Rows are points. To make a cloud, some directions were put in groups of two or more. Within a group, all points are equally far from the middle, so they leave a hole (a ring in 2 directions, a hollow ball in 3). The other directions are filled evenly. Then the cloud was stretched, turned, moved and blurred a little. How many holes are there, and how many directions does each take, smallest first?
In the rows, 128 means zero.

Cloud (13 x 2):
[[115 178]
 [ 64 149]
 [ 92 177]
 [172 111]
 [106 179]
 [140  78]
 [171 128]
 [165 141]
 [171 108]
 [149  80]
 [ 78 170]
 [144  78]
 [ 63 142]]
Holes: 1 (2)

Cloud (21 x 3):
[[ 84  98 156]
 [107 102 184]
 [ 75 150 196]
 [108 142 110]
 [149 171 195]
 [106 188 121]
 [ 95 102 177]
 [ 79 139 190]
 [173 140 178]
 [184 122 112]
 [116  34 131]
 [ 95  74 144]
 [158  66 177]
 [ 67 138 176]
 [103 102 110]
 [168 112 182]
 [101  67 151]
 [147 176 123]
 [146 133 104]
 [110  96 105]
 [154 113 188]]
Holes: 1 (2)

Cloud (27 x 4):
[[108 137 131  34]
 [190 135 127 159]
 [134  85  93 133]
 [182 182  99 122]
 [164 163 179  91]
 [111 174 122 105]
 [108 156 169 151]
 [ 71 174 165  59]
 [209 182 138 112]
 [212 122 137 141]
 [147 210 192 128]
 [126 138 178  71]
 [ 90 202 120  98]
 [185 184 158 205]
 [131 192 171 130]
 [115 167 130  84]
 [112  83  98 118]
 [166 120 128 105]
 [132 162 172 195]
 [100 190 112  84]
 [114 159 160 128]
 [103 147  97 149]
 [ 71 141 132 113]
 [177 172 136 131]
 [ 95 154 112 125]
 [173 187 186 112]
 [120 138  73 162]]
Holes: 0

Cloud (74 x 8):
[[170 121  43  82 174  97 144 107]
 [199  87 134 103 174 110 124 125]
 [212  85 135 139 103  74 142 185]
 [148 114 116 138 126  57  74 120]
 [130 113 103 166  90 118  83 127]
 [ 68  74  60 119 106  90 134 151]
 [136 103  44  94 112  95 158 145]
 [120  37 116 110 109 116 116 141]
 [160 163 178 122 123 101 150 162]
 [157 126 125 177  95 138 156 107]
 [139 155 195 100 145 128  99 136]
 [175 105  49  73 133 102 172 126]
 [112 180 152 160  90 160 127 104]
 [103 108 196 161  18 117 133 142]
 [112 186 154 153  76 183 111 115]
 [174 111 118 103  87  81  73 142]
 [154 138  99  83 107 112 139  79]
 [154 136 130 135 138  96 173  84]
 [111 170 140 186  83 129 115  91]
 [188 141 119 210  49 132 152 128]
 [113 128 101 140  58 111 113 194]
 [167 100 131 107  97 151  91 164]
 [148 151  82 115  97 104 164 138]
 [132 163 165 169 154  83 102 180]
 [161 151 110 158  99 124 147 211]
 [ 92 171 159 180  95 185 103 162]
 [125 133 143 111  38 114  89 106]
 [179 184  60 155 130 107 144 113]
 [109 174 121 149 168 135 123 150]
 [159 155 115 153 102  91 142  79]
 [187 187 114 153 102  91 142  92]
 [170  81  55  79 151  64 123 142]
 [204 135  89 106 151 121 155  94]
 [111 147 166 213  66 145 141 133]
 [175  73  68 120 127  35 175 147]
 [176 108 106 116  96  38 183 133]
 [203 154 145 141 103 110 180 107]
 [224 161 179 142  99 129 119 114]
 [194 115 130  66 122 121  87 172]
 [ 81 194 129 160  35 179 157 130]
 [106 101 138 190  42 137 146 144]
 [180 104  68 173  95  61 170 102]
 [205 199 127 131 140 155  91 146]
 [109 180 147 126   7 154 162 125]
 [185 180 105 169  31 130 139 113]
 [131 165 174 159 111 152  52 143]
 [145 179 122 129  60  99 160 141]
 [ 99 114  77 108  98 116 187 114]
 [196 126 144 165 112 115  87 125]
 [172  86 152 154  84 112 155 186]
 [164  91 144 156 125  79 142 184]
 [ 72 107 137 144 126 138  87 175]
 [180 145  88  98 179 125 131 109]
 [157 104  58  82  92  92 150 107]
 [164 162 107 170 153  40 135 157]
 [ 73 105 148 110  61 151  61 128]
 [146 126  41 121 151  90 103 158]
 [140 124 115 113  62 123 131 211]
 [211 112  77  95 169  57 159 138]
 [156 188 106 162  76 179  81 100]
 [107 165  86 150 103 128 123  87]
 [120 127 159 172  80 144 135 115]
 [ 95  84  64 124 147 100 183 179]
 [173 108 157 158  92 123 115 136]
 [217 129 118 216 116 101 165 107]
 [ 85 105 168 154 121 120  78 136]
 [174 177 133 130  94  55 131 138]
 [126 151 123 123 163 110 153 105]
 [ 85  49 120 140 118  90 134 171]
 [160 158 109 200 158 118 173 168]
 [133 188 158 172  76 166 129 118]
 [138  49  57 191  88 100 160 168]
 [163 155 172 170 129 129 134 138]
 [223 158 108  84 134 114 141 100]]
Holes: 1 (3)

Cloud (96 x 9):
[[128 142 152  39 139 133 153  67  73]
 [123 145 131 122 176 191 133 179  81]
 [176 120 152 118  47  86 146 110  87]
 [120  65 119  56 209 187 154 143 138]
 [189  75 171  88 120  96  97 121 139]
 [156 131 177 148 114 129  67 166  92]
 [134  95  77  58 201 172 169 125 171]
 [ 71 102 149 125 182 103 145 154 183]
 [126  93 179 124 113  90  89 210 127]
 [102 176 152 118 162 157 158 141  71]
 [164  77 105  61 148 117 189 140 138]
 [185 185 113 109 172 134 136 106  95]
 [124 112  92 120 238 148 107 145 130]
 [ 98 162 141 116 188  75 157 212 104]
 [ 91  99 151  60 105 151 154 110 150]
 [113  57 146 148 175 118  93  99 156]
 [ 95  98 133  82 102 136 134 159 173]
 [153  84 143  45 200 145 126 107  85]
 [ 65  77 100  83 140 168 143 128 147]
 [167 179 176  97 129 160 161 119 122]
 [ 95 126 149 127  92 133 178 187  82]
 [132 110  60  86 187 113 114 143 170]
 [157 122 132  85 182  58 163 143  96]
 [146 171 145 181 139 144 149 139 107]
 [122 129 164 162 123  72 168 120 126]
 [ 82 177 112 104 206 123 160 162 138]
 [ 85 101 168 169  89 119  69 155 129]
 [173  84 119 142 144 115  94 175 133]
 [164 143 105  81 208 105 158 102  89]
 [101  47 180 127 171  84 117 167 126]
 [132 111 128  84 183  92  83 103  85]
 [116  82 108 134 196 188 153 197 135]
 [133  61 192 140 112  83 121 137 101]
 [134 136 194 167 123 100 125 194 151]
 [ 94  50 110  91 161 116 129 120  84]
 [ 81 116 126 103 168 135  70 183 121]
 [107 152 127 170 123 139  64 129 116]
 [147 201 174 110 104 104 171 123  66]
 [ 84 108 157 114 185 140 135 180 185]
 [129 127 217  79 132 102 111 182  77]
 [147 150 154  73 193 125 198 119 106]
 [ 62 136 182 128 135  88 139 190 103]
 [ 66 131  82  94 171 142 152 139  87]
 [137 129 160 121 144 134  99 224 137]
 [147 167 106 129 132 131  93 179 100]
 [127 155 149 120 145 180 190 143 101]
 [145 176 146 128 178  99  87 153  81]
 [155 136  82 100  89 165 122  37 148]
 [ 95 163 142  77 177  65 105 168 124]
 [141 162 190 125 115 130 178 168  83]
 [151 141 191 154 159  52  87 157 109]
 [180 105 155 140 146 133 106 148 175]
 [110 113 132  97 140 184 144 122  44]
 [ 74 120 158 126 163  54 122 156  98]
 [185 111 143  44 122 152 172 142  89]
 [147 199 100 128 167  68 138 120 146]
 [ 62 126 137 155 159 145  88 158 143]
 [179  82  93 143 124 100 123 114 121]
 [100 111  83  73 206 126 133  82 122]
 [ 74  93 131  98 163 158 112 216 117]
 [134 129 114 134  63  92 129 135  55]
 [105  40 160  94 155 116 112 183 159]
 [120 171 172 111 181 126 173 200 129]
 [160  99 147  72 181 106 131 197  79]
 [144  76 159 158 101 143 130  76 146]
 [162  64 150 131 166 179 145 152 107]
 [161  96 194  57 197 134 121 124 116]
 [181 112 115 135  67 160 160  77  80]
 [125  84  59 116 143 100 140 121 182]
 [136 140 115  57 169 162 144 126 176]
 [ 63 103  82  81 119 137 134 135 144]
 [ 96 160 153 138 149 143  90 210 124]
 [ 88 126 177 147 106  82 151 153 159]
 [120  96 108 170 110 193 136 135 133]
 [127 138 115  77 102  87 117  39  81]
 [ 92 191 129 161 154  97 113 194  96]
 [105  86  74  61 171 119 186 116 126]
 [174 146 170 104 161 100 166  97 168]
 [140 157 141  90  67 126 173  53 152]
 [131  84 117 153 120 115  84  64 166]
 [112 101 181 140 145  67 104 130 186]
 [100  64 111 117  81 125  89 152 123]
 [165  69 117 139  77 111 124  65 108]
 [100  70 107  99 211 142  91 139 172]
 [126  41 104  72 152 155 153 115  79]
 [ 92  74 103 132 196 186 157 171 121]
 [103 161  92  82 167  77 105 111 146]
 [122 136 150 131 127  53 160 102 166]
 [152  87 114 112 126  99 181 160  98]
 [ 58 128 162 117 161 151 126 136 121]
 [111 134 133  95 249  92 120 140 148]
 [196 132 176 129 149 114 113  99  88]
 [149 157 194 180  80 102  91 143 102]
 [143  90 174  46 149  71 149 121 138]
 [103 106 102 131 102 176 141  57  83]
 [118 166 163 152  66  50 123  85 116]]
Holes: 1 (9)

Cloud (93 x 9):
[[ 94 172  96 145 113 183  92 168 131]
 [144 135 169 187 135 112  78 113 120]
 [119 132  56 191 169 154  81 117 146]
 [ 98 117 156 165 169 153  92 140 131]
 [ 83 136 123 170 191 106 156  76 143]
 [107 168 160  70 100 182 121 167  98]
 [119  99  78 132 238 113 138  91 146]
 [160 116 130 117 207 161 105  74 112]
 [ 96 190 124  71  66 152 160 125 103]
 [147 149 115 201  90 104 127 102 130]
 [147  61 153 134 116 146  48 108 109]
 [ 97 152  66 155 153 194 185 156 141]
 [ 87 113  93 107 163  84 136 147 179]
 [164 148 119 113 191 143 117  28 158]
 [114  74 133 155 130 134  23 126 117]
 [121 136 154 181  82  86  69 112 137]
 [ 68 144 170 139 127 205 142 131 150]
 [128 137  90 105 229 141 137  99 136]
 [121  95 196 108 175 211 106 100 108]
 [ 96 134 157 178  68 173 131 153  79]
 [102 212 105 129  69 160 154 160 126]
 [102  97 179 129 108  62 160 114 139]
 [ 93 160 106  83 131 150 117 102 118]
 [ 76 100 121  81  87 113 117 154 177]
 [156 129 126 158 154 204 108 144 123]
 [ 65 101 131 184 155 202 113 177 110]
 [168 132 129  99 162 205 118  93 114]
 [116  84  96 168 153  63 168  72 157]
 [148 132  86 105 171 119 139  95 200]
 [119  83  78 111 143 156 149 176 107]
 [106 153  89 202 102  89 123 107 175]
 [ 90  40 144  93 171 134 142 149 121]
 [141 130 116 121  70  33 120 145 145]
 [ 76  70 192 117 134 166  82 177 120]
 [ 97 196 104 152  75  65 162  73 125]
 [149 211  64 129 107 111 104 126 151]
 [108 138 112 129 230 169 143 123 116]
 [ 81 134 119 111  51  94 140 106 147]
 [ 60  73 125 174  34  89 103 178 127]
 [ 97 145 112 171  90  51 140  75 162]
 [180 137  88 169 187 124  99  64 173]
 [103  89 107 142  37 102  52 186 128]
 [137 231 115  79  77 151 133 117 127]
 [ 98 153  94 199 139 101 208 105 150]
 [ 73 100 132 155  86 119 207 135 117]
 [ 81  97 169 156  35 107 134 126 133]
 [175 142  96 175 119  89  89  50 167]
 [132 139 110 113 114  89 112  45 176]
 [169 201 130 152 138 173 130 139 163]
 [113  86 193 112 160 150 107 125  91]
 [105 192 158 126  86 148  93  74  92]
 [171 177 110  86  82 115 133 132 139]
 [ 86 111  76 190 134 171 124  79 144]
 [ 55  99 142 110 139 147 130 198 104]
 [ 82 150 153 147 108 141 163 185  91]
 [111 189 142 159  50 169 153 152 118]
 [ 96 112  55 168  95  53 161 107 150]
 [117  74  67 197 165 108 164 126 153]
 [119 119 124 120 126 108 104 100  66]
 [ 93 139  46 102 167  83 172 135 141]
 [ 61 167  85 139 129 186 161 166 141]
 [126 114 168  82  89 153 125 168  95]
 [ 82 129  89 145 104 116 155 187 189]
 [121 162 114 219 147 109 119  72 102]
 [128 132  76 172 165 158  78  80 130]
 [100 168 152 102 102 174 139 183  86]
 [ 83 137 131 154  91 142 216 148 114]
 [185 140 148 155 195 153  75 109 128]
 [ 84 150 123 112 165 116 231 136 128]
 [ 73 166  51 126  81 114 169 130 102]
 [126 178 119 163  73  94  78  92 143]
 [ 74 124 122 168 102  89 192  65 142]
 [ 78  27 175 167 125 115 125 184 157]
 [147 154 144 134  76 207  61 188 174]
 [107 144 127 155 174 135 178 182 122]
 [ 62 108 105 131  66 108 148 117  74]
 [133 102 186 175 115 147  72 107 116]
 [138 122 155 137 165 168 175 127 107]
 [111 199 110 160  66  66 147  78 112]
 [121 141  70  92 127 126 142 180 163]
 [ 82  69 171 184 145 176 115 136 114]
 [ 96 111  93 186  46 133 134 165 125]
 [ 87 103 101 182 133 134 147 207 174]
 [ 70  72 131 151  27 105 132 191 148]
 [ 97 129 117 193 128  73 133  50  94]
 [ 75 149 144 119  77  99 115 106 128]
 [ 72 103 116 136 124  78 135 174 190]
 [ 77  83  78 122 167  58 162 119 166]
 [110 133  54 163  84  37 146 122 164]
 [ 81  60 147 159 179 107 162 155 151]
 [190 131 136 165 148 100  65  38 163]
 [179 207  79 129 106 133 112  96 110]
 [ 61  85 140 137  97 127 202  99 137]]
Holes: 1 (6)

Cloud (108 x 9):
[[116 121 126 123  27 105 137 129  93]
 [ 99 106 150  93 111 171 137 121 196]
 [153 126 126 164  70 106  81 103 183]
 [ 78 126 168 124 193 108 139 113  86]
 [ 26 139 124 148 182 101 157 117 165]
 [ 58 103 170 161 171 130 168  80 133]
 [137 120 117 189 190  22 134 118 128]
 [102 199  93  94 173 150 123 140  55]
 [171 120  69 148  32 165  91 111 139]
 [ 46 150 115 146 159 124  94 123 124]
 [ 89 126 114 189  82 104 166  45 145]
 [145 161 130  77 115 122 112 176 131]
 [107 209 124 151 152 122 104  64  82]
 [101 147  48 176 202  80  83  72 143]
 [169 103 160 162  66 169  72 117 109]
 [ 56 140 135  96 171 105 135 136 124]
 [114 160 191 111 136 137 161 109  69]
 [205 164 148  92  96 159 156  81  90]
 [ 82 125 177 207 136 120 104 123 147]
 [124 135 116  99 127  69 152 134  83]
 [132 130 172  91  90 139 157 194 129]
 [145  89 141 187 140  85  70 124 125]
 [159 177  92 128 119  58 129 121 130]
 [114 139 146 102  56 143 149 124  74]
 [112 137  89 197  76  26 148 134 116]
 [126 144 166 144 132  93 101  85 151]
 [121 175 181  90 133 179 128 135  39]
 [ 48 188 121 129 155 176 118  74  92]
 [ 89  84 125 157 124 163  90  21 126]
 [ 83 119 147 227 116  84 130  89 149]
 [107  83 116 130 151 182  92  84  82]
 [137 133  95 175 106 152 118  56 141]
 [150 120 149 136 148 188  46 136 141]
 [145 149  57 154 126 139  59 158 162]
 [ 97 109 116 133 187 155  63 157  85]
 [ 99 133 131 226 116 104 137  84 103]
 [121 134 128 177  51 170 148  62 120]
 [ 79 165 124 154 130  46 192 135  86]
 [ 80 190  39 122 103 129 130 130 122]
 [118 127 163 143 124  91 117  41 156]
 [171 154  83  94  87  89 133  94 156]
 [139  90 149 171  85 141 152 121 124]
 [ 62 144 135 154 120 156  72  97 136]
 [ 85 163 175 102 137 145 171 102  86]
 [107 173 116 215 159 104  88  67  64]
 [ 73 125 148 140 163 156 168 125  66]
 [121 144 146 122 114 136 141 147  72]
 [111  79 171 169 124 111 116  58 153]
 [135 156 159  91 147 146 141 132  66]
 [126 103 153 159 111  90  44 117 180]
 [172 144 128 163 115 118  92 179  98]
 [145  86 150 116  72  79 172 133 122]
 [170 140  62 201  52 144  56  91 150]
 [ 92 138 134 204  69 122 156  69 120]
 [102 155 130 128  64 201 123  62  71]
 [115 199  82 179 170 130 126  75 192]
 [148  55 156 140  53 138 127 158 169]
 [115 163  39 104 144 177 125  97  98]
 [ 55 156  74 150 139  98 151 125 143]
 [136 182  72 146 172 117  78 141  91]
 [ 85 201 177 108 181 102 183  84  91]
 [142 112 163 155  50  98 177 186  74]
 [ 67 160 132 105 159 139  83 138  89]
 [ 85 102  99 185 115  87  72 144 102]
 [144 124  86 131  79 147 137 121 150]
 [140 121 118 215 116 105 140 111  91]
 [105 144 148 103 130 107 132  33 120]
 [102 211  71 165 197 168  99 110  84]
 [214 178 119 131 148  77 145  99 106]
 [ 82 110 146 142 133 111 162 133  60]
 [101 138  58 178 120 116  79 108 164]
 [197 148 189 106 140 140 136  69  82]
 [ 57 128  65 200 127  75 163 139 116]
 [186 102  44 177  67 169  65 167  78]
 [171 179 100  92  70 132 150  58 145]
 [ 92 147 189 110 151 121 207  67  95]
 [153 117  91 162 129  98 126  87  71]
 [132 120 100 154 113 119 129  14 119]
 [141 132  65 180 106 122  64 130 124]
 [ 87  66 130 176  67 156  91 136 109]
 [ 67 175 176 100 135 142 154 101 123]
 [100 179  76 104 167 124 150  80 152]
 [ 76 162 101 117 145 170 125  84 175]
 [145 153 125 138  96 132 178 122 123]
 [156 204  91  91 201 107 119 103 107]
 [155 189 148 167 133 105  80  86  52]
 [108 128  89 178 170 120  50  37 165]
 [160 197 147 119 114 110 153 219  92]
 [184 162 192  95 159 134 113 124 125]
 [120  85 166 128  91 201 154 207  95]
 [128 115 130 156 156 139  57 168 174]
 [152 169 108 109  51 165 124 107  72]
 [157  91 163 162 118  73 114 138 176]
 [204 178 115 155  75 144 168  80  40]
 [134 129 207 178  92 102 123  96 145]
 [145 171 150 150 187 102 169  84 139]
 [102 128 104 158 118  43 168 133 132]
 [121 107 147 107 114  91 183 125 104]
 [ 98 103 117 111 119 181  52 148 171]
 [100 110  99 163 152 122 126 125  97]
 [120 162 152  68 110 136 203 102 112]
 [ 95 117 133 227  82  70 128 114 121]
 [137 150 181 139  72 109 208  76  87]
 [143 183 145 175 159 164  63 111  73]
 [140 167 200 151 134 104 104 108 151]
 [154 166 144 153 103  28 159 121 148]
 [158 160  98 150 124 152 150 133 106]
 [145 172  88  78 158 169 161  87  34]]
Holes: 0
